Each row of a before or after table is a point. One or more steps were done to the points. Then noise was added and the rows were shuffled. The steps act on columns, c1 being the first. What was done? A step turns or swaps two columns, mirrors them in a line or flattens them onto one, adds a multiple of one to another, or multiplies or shifts one. Angles are multiples of 10 degrees, from the lower column toward the higher: turns from -170 to 170, lines from 10 to 170 but not 90. Use the fewest steps. Two steps may share a column if one is a turn and the other turns, adds or multiplies; they go together, in the order done. Otherwise the lowest column goes first.

Before (8 x 3):
[[ 54  50  -4]
 [ -2  29  28]
 [-13 -12  -8]
 [-40  33  18]
 [ 67  31  10]
 [ 60  17  23]
 [-19   7 -12]
 [  8   0  15]]
After:
[[  9 -11   6]
 [-17   7  -8]
 [ 61 -28  -5]
 [-40 -33 -19]
 [ -1 -39 -11]
 [-12  11   3]
 [ 55 -23 -46]
 [ 67 -23 -20]]
Steps: mirror c2 and c3 in the line at 120 degrees

Before, 12 rows:
[[ -4 -49 -12  31 -32   8 -30  31]
 [-23  -6  -5  59 -24  36  18   1]
 [-27   1   1  71  18   8 -25  37]
 [ 55   8  53  -1  26   0 -44  15]
 [-18 -30 -21  24   6  35  10  55]
 [-42 -38 -21  36 -32  36   2  42]
 [ 47  27  58  18  10 -21  -4 -23]
 [ 12  30  14  15  12 -48  26 -23]
 [ 22 -18 -34   5 -15  12 -46   8]
 [ -3 -15  22 -23 -26   0 -63  35]
 [-10 -59 -20  47 -30   2   1  43]
 [ 27 -14  53 -17  40 -21 -41 -41]]
After (12 x 8):
[[  4 -32 -23  20   1  34 -20  56]
 [-27  30  13  15  -3 -47  -5 -20]
 [  3 -57 -21  46   5   0  -7  43]
 [ 23 -40 -25  37   3  40 -37  40]
 [ 35   1   3  73  -1   7 -10  39]
 [-19  28  58  21   4 -24  42 -24]
 [ 30 -48  -9  31   7   6  16  28]
 [  8   9  52   0  -3   2  70  17]
 [ -4  -6  -7  59   0  39 -29  -1]
 [ 21 -12  53 -15  -3 -21  43 -41]
 [ 56  -9  20 -28  -1   2  30  37]
 [ 27 -17 -35   4  -1  13  44   9]]
Steps: turn c1 and c7 by 120 degrees; multiply c5 by 0

Before (11 x 12):
[[ 15   3 -23   4   9  46 -11   5  -3 -22  -5  -5]
 [  1 -17 -23 -20  30  18 -33  23  12 -20  59  14]
 [ -6  11 -17  13 -10  22  55 -17 -85 -27  54  14]
 [ -5  17  15 -46  31  24 -29  27   7  40 -27  26]
 [-22  -7 -52 -38  -8  -3 -44 -40 -13   0   9  60]
 [ 21  -2  24  -8  49  17 -27 -23 -22  39  -7  11]
 [ 13 -20  -3 -32  -7 -11  39   9 -27  48 -11  -8]
 [ 46  11  68 -13  40 -11  21 -12 -34 -25  24  11]
 [  5 -25 -42  13  22   3  10 -11   6 -11  30  62]
 [ 26  35   5  35 -19 -11  22  16  16  18  35  -9]
 [ 37  27 -47 -38 -55   1 -62  73 -20  45   6  31]]
After (11 x 12):
[[-72  26 -49 -35 -44  12 -69  69  17  41  11  33]
 [-34 -14 -21 -19  38 -18 -25  23   9 -21  63  19]
 [ 18   8 -17  15 -19  41  51 -17  77 -29  53  16]
 [ -1 -20  -3 -32 -10  22  36  11  14  43 -12  -7]
 [ -2  37   5  35 -22  -1  22  15 -18  21  33  -9]
 [ 65  11  69 -18  35  33  31 -10  22 -25  27   8]
 [ 36 -10 -53 -34   0   9 -41 -39   6   1  11  61]
 [  7   7 -24   4  11 -32  -9   1  31 -18  -2  -3]
 [ 26 -26 -49  12  18  -6  16  -5   1 -10  28  59]
 [-47  13  11 -41  40 -19 -22  29   8  40 -31  28]
 [ 55   0  21  -7  52   5 -21 -24  26  38 -10   9]]
Steps: add -1.5 times c8 to c1; turn c5 and c7 by 10 degrees; turn c6 and c9 by 140 degrees

Before (10 x 20):
[[-12  11  -8  17 -14 -28 -22  10  18  19  -1 -18 -12  23  -7   6   8 -16
    9 -24]
 [  4 -10  41 -20  20 -20 -10 -13  18  13  31  28   5 -21  34 -20  25  29
   -2  18]
 [  0  -5  37 -48  20 -26  -7 -15  27   3   8  20  20   6  26  -6  16  14
   10  11]
 [-12  -6 -19  19 -30 -24   8   0   2  30  -3  -6 -22  24 -13  17 -28 -18
   18   3]
 [ -2  18  29 -13   8 -17 -28 -18  23   0  -9  17   3 -13   1 -22   6   6
   18   5]
 [-10   2   9   6 -21 -36  26  17  10  17  -2  -5 -20   2 -22  16  -9 -12
    1 -11]
 [ -7  22 -12  -6 -14 -27  -6   7  24  10  -3  -5   9  -5  18  -6  -8  12
    9  -6]
 [-23 -18   4 -19   1  12  14  27  -4  34  11  -9  -9 -12 -19  10  17  -5
    4  24]
 [-19 -27  -4   3 -20 -43   3  14  14  23  -9 -23 -26   3 -11  -4 -25 -12
   19 -12]
 [-22 -19  17 -33 -11   0   7  15 -17  57  16   5 -14 -20 -15  20  -2  -9
    0  -6]]
After, 10 rows:
[[ 18  10  -8  34 -14 -16 -22  10 -13  19 -10 -18 -19  23  -7   7 -24 -16
    9 -24]
 [ 22 -26  -4   6 -20 -49   4  14  -7  23 -16 -23 -25   4 -10  -4  -8 -12
   19 -12]
 [ 12  -6 -19  38 -30 -36   8   0   2  30  -4  -6 -19  24 -13  17   6 -18
   18   3]
 [ 20 -18   4 -39   1  20  14  27  12  34  13  -9  -5 -12 -19  10  -5  -5
    4  24]
 [ 13   2   9  12 -21 -33  27  17  -6  17  -7  -5 -12   2 -22  16 -16 -12
    1 -11]
 [ 15 -19  17 -66 -11  -1   8  15  24  57  24   5 -12 -20 -14  20   1  -9
    0  -6]
 [  9  -4  37 -96  20  -9  -7 -14 -26   3  -6  20  18   6  26  -7 -29  14
   11  11]
 [  2 -10  41 -40  19   1 -10 -13 -18  14  22  28   2 -22  34 -20 -32  29
   -2  18]
 [ 14  22 -12 -12 -14 -25  -7   7 -20  10 -15  -5   8  -5  18  -6 -11  12
    8  -6]
 [ 10  18  29 -26   8  -9 -29 -19 -21   0 -21  17  -6 -13   2 -22 -15   6
   19   4]]
Steps: add -0.5 times c9 to c11; turn c1 and c9 by -160 degrees; multiply c4 by 2; mirror c6 and c17 in the line at 20 degrees; add 0.3 times c7 to c13

Before:
[[-26  -7  31 -31 -34  -8  59 -19  21 -14   4  19  38  26   8  52  10 -38
   -1 -35   7  19  31 -32  25 -15  56  -9  36 -50  12 -45  -2 -31  50   0
   -8 -15 -66 -18  -2  35   2  -9 -16   1   1 -25]
 [ 58  22   5  21 -31   8 -12  42  54  -4 -17 -30   9 -28  -5  -1 -38 -20
   27  18  -9  53 -52  -1  32  13  15 -27 -10  -3  24   4 -34   9 -32  -2
   19   2   6   2 -15  51  15 -17  19 -20 -31 -20]
 [ -1  37 -28  -4 -26 -13  17  36  14 -53 -27  16 -19   5  25   7  22  -3
  -40 -29   3   0 -44  -6  25  -5  28  11  13 -10   7 -67 -17  29 -18 -46
    2  29  -8 -32   4  30  44  -1 -40 -29  41  18]
 [ 46 -26   2  -3  13  55   8  16 -18 -19 -21  -9  39  21 -61  -6  13   8
  -31  24  -3 -17 -37 -13 -46 -11  22  -9  33 -50  21  18  45 -24 -42 -38
  -14  63  10  39  -5 -52 -10 -67 -27 -33  37 -20]
 [ 23  36  45  -7   7  10 -34   2  -9  56  18 -16 -41  45  34 -26  61  18
   29 -28  -4  36  16 -24 -17 -25  41 -30 -29 -11  13 -18  -1  12  23   3
   21 -48  -1  40  43  -6 -23  25 -38 -28 -14 -58]
 [-10  36  -1   3   0  13 -10 -15  80 -12 -21 -12 -23 -26 -35  -9  12   8
   16 -33 -15 -12  40  -7 -15 -37   9 -12  -5  16  -8 -38   6  57  15 -32
   47  -6 -20  28 -35  22  -8   3  -4 -45 -16  53]
 [-34  25  15   2   5 -16 -17  19   1   0 -12   3 -62  -1  21   6   2 -17
  -19  13 -19   4 -10 -15 -11  -5  11  67   4  32 -28 -48 -39  10   2 -16
    4  70 -36   9 -38 -10   9   4  -3 -12   7  46]
 [ 31  -6  27  11  22 -14 -43  49  85 -11 -60 -29 -10  29 -23   7 -16 -33
    5 -13 -50   1   0 -19  -3 -10   6 -32 -34   5   8  -1  25  -5   0 -33
    7 -12  -3   8 -12 -10 -20   1   8  30  50 -26]
 [ -8  20  49   5  52 -14 -29  19  19  43  21  52 -23  10 -28   8 -34  11
  -21 -43 -24 -29 -34  24   1   7  31  10 -42  -2 -63  -3  50 -77  13  49
    7 -33  -3  24 -12  14 -42  -2  -5 -33  39 -21]
 [ -8 -31  -2  68 -12  95  -3 -10   1   4  -3  -7  -4 -24  25 -32   6 -25
   28 -32  20  32 -40  -6 -15   3  49  66   9 -23   8  27 -10  20 -54  56
   -5 -15 -25  24  17   5   0 -33  13   1  35 -19]]
After (10 x 48):
[[-34  21  17   1   1 -18 -17  19  -1  -3 -10   3 -59   0  22   4   3 -17
  -17  13 -18  68  -9 -13  -6  12   2  18   4  30 -28 -50 -37  13   2 -16
    4  67 -37   7 -38 -13   3   5  -1 -10   4  44]
 [ 56  21   5  18 -32  11 -11  43  53  -2 -14 -30   6 -28  -7  -1 -35 -19
   30  20 -12  -4 -54  -2  14  12 -20 -60 -11  -8  23   5 -35   9 -32   1
   18   2   5   0 -14  51  17 -17  17 -21 -30 -20]
 [ -2  41 -27  -4 -25 -14  18  34  15 -50 -30  17 -20   5  25   6  23  -4
  -38 -29   4  11 -48  -4  10  29 -10  -1  14 -12  10 -65 -14  26 -21 -49
    4  30 -10 -32   4  28  45  -2 -37 -31  41  19]
 [ 29  -7  25  11  21 -14 -44  52  85 -10 -62 -26 -11  30 -18   8 -18 -30
    9 -14 -50 -32  -1 -22   2   6  11 -14 -33  10   8  -1  22  -5   0 -32
    5 -13  -3   9 -14 -11 -17   2   5  33  47 -27]
 [ 19  36  49 -11   2   9 -36   5 -14  59  19 -12 -42  46  34 -25  60   8
   25 -30  -7 -20  14 -24  -7  48   9 -45 -26  -9  11 -15  -1  12  25   7
   23 -52  -2  41  45  -7 -23  25 -40 -31 -17 -61]
 [ -7  17  50   0  49 -12 -30  21  20  44  25  51 -20   9 -27  10 -36  12
  -18 -40 -24  -3 -36  26   3  27 -10  28 -45   1 -63  -7  52 -77  12  46
    3 -35  -6  20 -12  20 -45  -1  -9 -33  37 -22]
 [-13  39   1   5   1  17 -10 -19  77  -8 -17 -11 -21 -23 -38 -11  12   9
   19 -30 -16 -15  38  -9  -9  17  32   8  -2  16  -7 -39   2  57  17 -30
   47  -6 -18  27 -34  19  -9  -1  -1 -44 -17  54]
 [-27 -12  34 -31 -33  -7  57 -17  19 -14   2  16  34  28   9  52  11 -38
    2 -35   7  -1  30 -30  13  61  -6 -21  32 -53  10 -46  -2 -30  53   2
   -9 -16 -67 -15  -1  37  -1  -9 -19  -2   3 -25]
 [ -8 -29  -3  67 -12  95  -3 -10  -1   3  -1  -8  -5 -27  21 -28   9 -24
   26 -30  23  75 -42  -5  -3  47 -18  -7   6 -28  10  24  -8  17 -55  53
   -2 -13 -23  27  19   2   1 -33  14   2  37 -23]
 [ 44 -27   3  -3  12  56   9  15 -16 -20 -16  -9  36  21 -63  -6  13   6
  -32  27  -3 -14 -36 -14 -16  25   3  14  32 -51  19  19  43 -22 -45 -34
  -10  65   8  35  -5 -53 -12 -63 -30 -32  36 -22]]
Steps: turn c22 and c28 by -70 degrees; multiply c25 by 0.4; turn c26 and c27 by -110 degrees

Before, 10 rows:
[[-66  57  44  35  48  34   9  25 -19   6  28 -10   0   6  -5 -85  19 -24
  -40  43  -8   8  18   6  49  35   5  21   8 -19  22 -10  34  22  31 -71
   18  -4  12 -31 -24  25 -15   7  20  23  27  41 -23  -3  11   6  -1  17
  -24   3  30 -21   1  11  25   6 -41  12]
 [-22 -29 -40  59   0 -25   0  16  12  12  24  23   6  -3  34   7  -2 -37
   -4   3  13 -13 -23   2 -14  -7 -25  16  -7  14   0  10  13 -25 -13  40
  -48  11   3  21  19   8   6 -57   9   0 -17  16  13  16   6 -18  -8  33
   16  56 -12  51  -6 -22 -15 -12  18 -26]
 [-60  23  68  26  30  27 -22  -9  28 -18  22  39  36 -14  10 -37   3 -24
  -34  72 -18  21  43 -26  48  30 -35  22 -15 -13  41 -32  26  18  50 -25
   40 -52  31 -25 -37 -18 -22  -7  46  43  33  42 -34 -15 -12   7  14   5
   -5  -9  32 -26 -24   8  23   1 -21   8]
 [-25  -7  58  44  66 -26 -18   2  25 -20 -34 -22 -62 -20  -7 -17   9  39
   14 -43 -15 -57  24   5 -55 -33 -10 -33  11  25 -57  27 -33 -49  -2 -47
   26   7  21   4   9  27 -84  13   0 -59  45  16 -13 -25  25  32   7  -2
   16   7  17  25  33 -23  57  -5  17  -3]
 [-64  26  86  22  13  24 -11   3  14  13  36   5 -16  12   6 -41  19  16
  -40   7  28   9  60  -8  23  35   1  28  12   8  35  -4  28  43  68 -92
   21  -4  29 -19   6   5 -13  26  37  32  12  16 -43 -27 -16  28  24  39
  -21 -11  49 -13 -17   4   8  -8 -22 -15]
 [ -7  23  61  95  85 -37  -2   6   0 -26  -4  17 -32 -16 -31 -11  17  66
   -7 -35   4 -33   9 -36 -54 -22 -15 -34  78  46 -62   9 -18  -2 -13 -38
   33 -14   8  27  40  41 -49  27 -26 -44  23  50 -11  13 -39  31 -15 -14
    1   0 -33  13  36 -21  38  -4  19  26]
 [ -9 -43 -20  65  34  35  39  -9  20  63  38   3   9 -20   7  49 -10  -9
   11   2  76 -34 -47  16 -14 -15 -20 -20  -4  20  10   3 -26 -10 -55  51
  -18  31 -19   5  -4  23 -26 -39  17 -20  -1  16  10   4  17 -36 -20   7
   10  74 -10  22 -10 -47 -31   7   6 -23]
 [-17 -25 -14  39  20   6  49  25  18  20   7  20 -11  -1  11   2   8  -2
   16  -7  13 -31 -15 -21 -16  10 -10 -22  16  -8  11  -2  21 -20 -13  72
  -29  15  -1   4  32 -10 -20 -26  -9  19  -8 -31  25 -15  28 -23   7  29
   13  34  -4  32 -36 -15  -2  -7  33  11]
 [  0 -37   3  56  40   2  10  52  11  -8  -9  55   9  14 -17  21  -2  -4
   14  43  36 -11 -25   9 -27   4 -13 -11  13  26  11  -8  16   5 -12  56
  -23  38  11  17  38  19 -16  -8 -15 -44 -26   4   6  22  32  13 -27   3
   27  56   7   6   6 -15 -21  -5  10 -13]
 [-16 -34 -31  42  -4  -3  26  34   4   9  51  30 -11 -33 -27  29   6  -7
   26  -8  32 -34 -13  32 -17 -21  28   0  -2  13 -37  -4  34 -15 -47  47
  -50   9  -9 -19  17 -11 -19 -38  -4 -27  -1  11  36   1  27 -32   3 -17
    4  53  17  14 -15 -12 -15 -12  -6 -25]]
After:
[[ -8 -43 -20  65  36  37  40 -10  20  65  37   5   9 -22   7  50  -9  -8
    9   2  74 -34 -46  17 -14 -15  30 -21  -4  18  11   4 -26 -11 -54  51
  -18  29 -18   5  -3  23 -25 -39  16 -17   0  17  10   4  19 -35 -20   8
   12  74  -9  -7 -11 -49 -30   7   6 -21]
 [ -5  22  63  94  84 -37  -1   6  -3 -25  -5  14 -34 -17 -31  -9  17  66
   17 -34   4 -33   8 -36 -54 -21  15 -35  77  46 -63   9 -18  -2 -13 -37
   33 -14   8  27  39  42 -49  26 -27 -45  23  50 -13  12 -37  31 -15 -14
   -1   0 -31   4  36 -19  40  -4  20  27]
 [-17 -26 -16  40  20   3  47  24  19  20   7  21 -11   0  10   1   9  -1
   -3  -8  10 -32 -16 -21 -18  11  36 -20  15  -8  12  -1  20 -19 -12  72
  -29  14  -2   4  31  -9 -21 -27  -7  19 -10 -30  24 -14  28 -25   6  28
   13  34  -2  -1 -36 -16  -3  -5  32  11]
 [-66  58  44  35  47  35   9  26 -18   5  29  -9   0   6  -4 -86  17 -24
   22  43  -7   9  18   7  49  37 -34  22   9 -17  22 -10  37  24  32 -72
   17  -3  10 -32 -24  26 -14   9  22  24  29  40 -24  -5  11   6  -3  17
  -25   2  31  22   1  10  23   4 -41  12]
 [  1 -38   4  55  39   1  12  51  12  -9  -9  54   8  16 -16  21  -1  -6
    1  44  38 -10 -26   8 -26   4  14 -12  12  25   9  -7  16   4 -12  56
  -24  37  11  21  40  17 -16 -10 -15 -45 -27   2   6  22  32  15 -25   4
   28  56   8 -13   6 -13 -23  -5  11 -12]
 [-16 -34 -31  43  -4  -2  26  34   5   9  50  31 -10 -31 -26  29   7  -6
  -38  -7  32 -35 -14  33 -18 -20  14   0  -2  13 -37  -7  33 -15 -46  46
  -51  10  -7 -19  16 -13 -19 -38  -2 -29   0  10  36   2  29 -33   2 -15
    5  55  17   7 -14 -13 -15 -11  -6 -25]
 [-64  25  85  22  14  23 -11   2  12  12  35   4 -16  12   6 -42  19  15
   24   6  28   9  60  -8  22  36 -27  29  13   9  35  -3  27  43  69 -92
   21  -6  28 -19   4   5 -12  26  39  31  13  17 -44 -27 -17  30  25  39
  -21 -13  50  21 -16   4   8  -7 -20 -13]
 [-26  -6  58  44  65 -28 -19   4  26 -19 -33 -22 -62 -20  -7 -17   9  38
   -2 -44 -16 -57  25   3 -55 -34  30 -33  10  26 -57  28 -32 -51  -4 -47
   26   7  20   3   8  28 -85  13   0 -58  46  16 -12 -26  24  34   7  -1
   15   6  17  -2  33 -24  55  -6  16  -3]
 [-22 -28 -39  60  -1 -26  -1  15  12  12  26  22   6  -3  36   7  -1 -37
   24   3  15 -14 -21   3 -13  -5  51  17  -8  14  -1  11  13 -25 -14  40
  -48   9   3  21  18   7   6 -59   9  -1 -17  18  12  15   6 -17  -8  35
   15  55 -12  14  -6 -23 -15 -11  19 -26]
 [-62  22  68  23  29  25 -22  -9  27 -18  22  39  36 -15   9 -35   2 -23
   49  72 -18  22  41 -27  49  31 -24  22 -16 -13  41 -34  27  18  52 -23
   40 -53  32 -25 -38 -18 -21  -8  45  42  32  42 -34 -12 -11   7  14   4
   -5  -7  33 -10 -24  10  23   3 -21   7]]
Steps: turn c19 and c27 by 130 degrees; turn c27 and c58 by -60 degrees
